Each row is a point. The window is the flat piece filled in between its corners: a triangle in 3 columns, a solid with four corners in 4, and so on. A path goes straight from each point to the next, and from the last back to the first. List the points from which the path goes on through the window.
In the rows, zero is written as 128.

Window (4 x 4)
[[103 160 150  70]
 [143 110 136 121]
 [153 138 102 135]
 [134 111 199 187]]
Path:
(1): [ 99 132 137 133]
(2): [ 73 131 130 122]
(3): [124 149 168  96]
(4): [194 137 176 170]
(5): [ 81 118 161 154]
(6): [ 75  99 163 136]
(7): [157 145 187 152]
(8): [165 138 201 165]
(9): [ 90  97 165 161]
(10): [ 95 124 149 147]
(11): [177  99 209 163]
(12): [166 170 160  99]
Through the window after points: 2, 6, 8

Window (4 x 4)
[[ 83 108 132  87]
 [163 163 113 140]
 [ 72 148  85 187]
 [174  70 145  75]]
Path:
(1): [129 162  61 119]
(2): [131 142 139 161]
(3): [ 97  90 169 143]
(4): [ 62 113 105  94]
(5): [150 162  70  83]
(6): [122 131 137 141]
(7): [163  99 166 166]
(8): [125 166  79 121]
Through the window after points: 1, 5, 7

Window (6 x 6)
[[ 52 127 110 117 106 177]
 [ 69 174 125  80 130 147]
 [ 66  67 179 152 155 115]
 [144 157 118  65 129 170]
 [118 141 132 149 131 116]
 [105  56 234 146  90  87]]
Path:
(1): [ 93 110 178 133 131 154]
(2): [ 65 105 192 159 126 120]
(3): [ 60  64 162 103 108  87]
(4): [109 125  95  72 125 148]
(5): [122 164 163 108 123 184]
(6): [ 96 174 180 157 147 166]
(7): [ 92  86 147 139 134 104]
(8): [ 73  96 130 118 110 128]
(9): [ 76 163 177 134 104 198]
(10): [ 67  99 173 139 136 150]
(11): [ 73  93 130 126 121 118]
(12): [ 82 101  86 120 136 110]
(13): [ 93 146 146 122 139 152]
(14): [ 88 140 182 147 123 179]
(15): [ 59 105 114 104 113 135]
(16): [110  95 141 127 105 109]
Through the window after points: 4, 6, 8, 10, 14

Window (6 x 6)
[[ 82 129 158 183  97 169]
 [123 144  75 135 152 163]
 [175 128 146  91 149  85]
 [195  75 125 120 126  87]
 [ 44 148 119 163  45 169]
 [186 123 107  82 146 173]]
Path:
(1): [160 183 162 147 114 150]
(2): [ 86  59  94 104 121  77]
(3): [107  99 110  81 144 125]
(4): [176 118 109 144 107 123]
(5): [108 139 112 159  64 144]
(6): [ 89 112 130 119 112 152]
(7): [ 75  92  30 115 158 222]
(8): [160 176 140 152 125 106]
(9): [148 151  97 141 103 166]
(10): [126 105 114 129 136 165]
(11): [141  90 151  78 133 126]
(12): [164 142 145 139 106  91]
Through the window after points: 5, 7

Window (8 x 8)
[[138 112 167  42 119  55 100 120]
 [177 166 150  91 162 191 114 167]
 [156 133  96 142 103 145  86  77]
 [136 147 186 149 133 192 145 115]
 [ 58 138  61 145 145 211 122 105]
 [114 143 171 127 155 129  88 139]
 [162 128 125 154  79 195 102 147]
 [164 133 166 160  97  58 147 121]]
Path:
(1): [ 98 100 131 134 179 188 107 136]
(2): [113 121 125 147 158 199 119 133]
(3): [112 198  65  79 106 158 113 112]
(4): [ 81 177 141 136 100 168 111  94]
(5): [169 106  93 125 134 133 103 134]
(6): [139 111 147 129 184 190 128 125]
(7): [120 190 150 131  62 164 118 150]
(8): [147 234 180 130 125 146 137 107]
(9): [157 109 119  93 164 196 101 171]
(10): [149 109 144 142 158 186 102 135]
(11): [ 86 191 130 102 101 123  89  93]
(12): [ 99 183 110 130 114 135 123  99]
Through the window after points: 2, 8

Window (8 x 8)
[[ 76 131 115 162 130 159 116 100]
 [119 138 207 108 123 130 219 163]
 [102 159 176 122 110 148 125 189]
 [ 73 126  58  90 132  81  80  67]
 [159  78 152 105 165  72 122 162]
 [ 76 184 133 185 137 127 151 138]
 [ 64 106  51  44 121 128 190 151]
 [161 141  57 129 115 108 186  70]]
Path:
(1): [ 85 180 127 137 163 161 167 151]
(2): [ 38 204 105  44 190 121 112 139]
(3): [117  85  93 142  84 105 135 104]
(4): [112 114 153 127 117 103 128 158]
(5): [153 150 129  94 170 137 147 156]
(6): [ 93 156  70 107 168 112 135  97]
(7): [120 100  99 119 110  95 116 121]
(8): [117 126 135 176 112 101 160 116]
(9): [106 184 126  93 159 155 124 118]
(10): [130  96 130 101 178 107 123 165]
(11): [148  95 146 106  98  55 162 128]
(12): [ 95 103 108 136 106 131 185 128]
(13): [118 197 118 124 172 159 104 123]
(14): [ 77 141 100 126 150 150 134  77]
(15): [105  98 120 166  71  82  72 176]
(16): [105 123 129 166  90 102 164 131]
Through the window after points: 2, 4, 10, 14

Window (9 x 9)
[[163 172 145 124 134 107 135 100 141]
 [114 115 139  95 151  91 142 105 147]
 [132 111 124 107 155 167 159 103 132]
 [ 99 126 163 146  45 157 108 152 182]
 [106 163 114  94 126 125 138  80 117]
 [137 117 118  96  91 128 178 126 132]
 [132 133 119  82  91 155 110 154 173]
 [ 67 112  61 226 183  74 150 249 101]
 [136 125 153  82 130 133 133 121  91]]
Path:
(1): [ 65 149 131  92 136 129 175 122 163]
(2): [119 170 154 102 141 186 141 144 148]
(3): [136  97 108 108 128 131 144 108 138]
(4): [164  63 115  96  51 166 122  79 163]
(5): [122 182 134 117 148 105 145 117 124]
(6): [125 138 152 100 131 141 135 142 138]
(7): [114 107  54 138 111 115 118  88 134]
(8): [186  96  62 112 112 109 126 108 149]
(9): [ 78 152 141 126 130 126 134 177 123]
(10): [128 200 180 103 142 162 161 112 163]
(11): [147 106 105 113  99 102 141 126 124]
(12): [109  94  75 120  93 128 142 119 139]
(13): [154 192 191 113 158 119 149 195 138]
(14): [130 133 124  88 120 128 174 145 135]
(15): [126 100 112 139  94 177  66 103 169]
(16): [194  98 112 129 107 118 101 148 117]
Through the window after points: 2, 4, 10, 12, 14, 16

Window (9 x 9)
[[101 174 161  99 119  62 174 137 134]
 [181 110  53 114 188 126 169 108 117]
 [102 160 197 144 106  84 134  45 133]
 [105 140  80  97 213 141 104 140 131]
 [ 64 111  91 127 120 141 154  89 144]
 [124 153  92 150 118 101  71 106  99]
 [146 191 158 166  58  92  92  62 181]
 [168 141 183 174  75 105 108 117 145]
 [134 160  82 123 123 185 111 104 100]]
Path:
(1): [146 124 128  84  71 121 117  74 158]
(2): [165 144 128  90 108 119  89 106 127]
(3): [ 91 183 110 182 115 146 152  94 131]
(4): [100 190  93 156 140  88 142 110 134]
(5): [161  92 201  75 110 140 134  93 154]
(6): [122 168 167  75  75 101  79  94 144]
(7): [133 139 120 169 116 133 132 103 135]
(8): [139 171  99 199 164 124 143 117  84]
Through the window after points: 2, 6

Window (9 x 9)
[[124 120  55 180 142 108 102 105 146]
 [110  75 123  87 120 165 118 222 118]
 [174  87 142 203 122 152 113 105 104]
 [160  65 143  97 146 203 129 120  99]
 [163  93 146 105 124 191 177 172 141]
 [157 168 104 153 124 103  70 113 133]
 [188 125 109 178 169  54  92  95 129]
 [121  90 163 147 125 135 136  92 116]
 [140  95 124  90 113 174 170 175  66]]
Path:
(1): [148 120 139 154 156 153 116 156 121]
(2): [151 101 109 114  90 158 114 100 114]
(3): [149 101 103 149  90  97 139 103 132]
(4): [141 134 102 146 172 152  93 145 110]
(5): [137  74 155 116 206 167 136 155  72]
(6): [160 132 100 133  52 147 137 140 161]
(7): [195  73 140  55 114 166 101 135 215]
(8): [101 131 136 201 140 133 137 131  22]
(9): [138 125 144 140 199 180  68 141  90]
(10): [147  80 108 123  66 125 151 162 135]
(11): [142  52 110 110 102 153 121 156 105]
(12): [160 136 159 136 193 170 154 112 110]
Through the window after points: 3, 5, 9
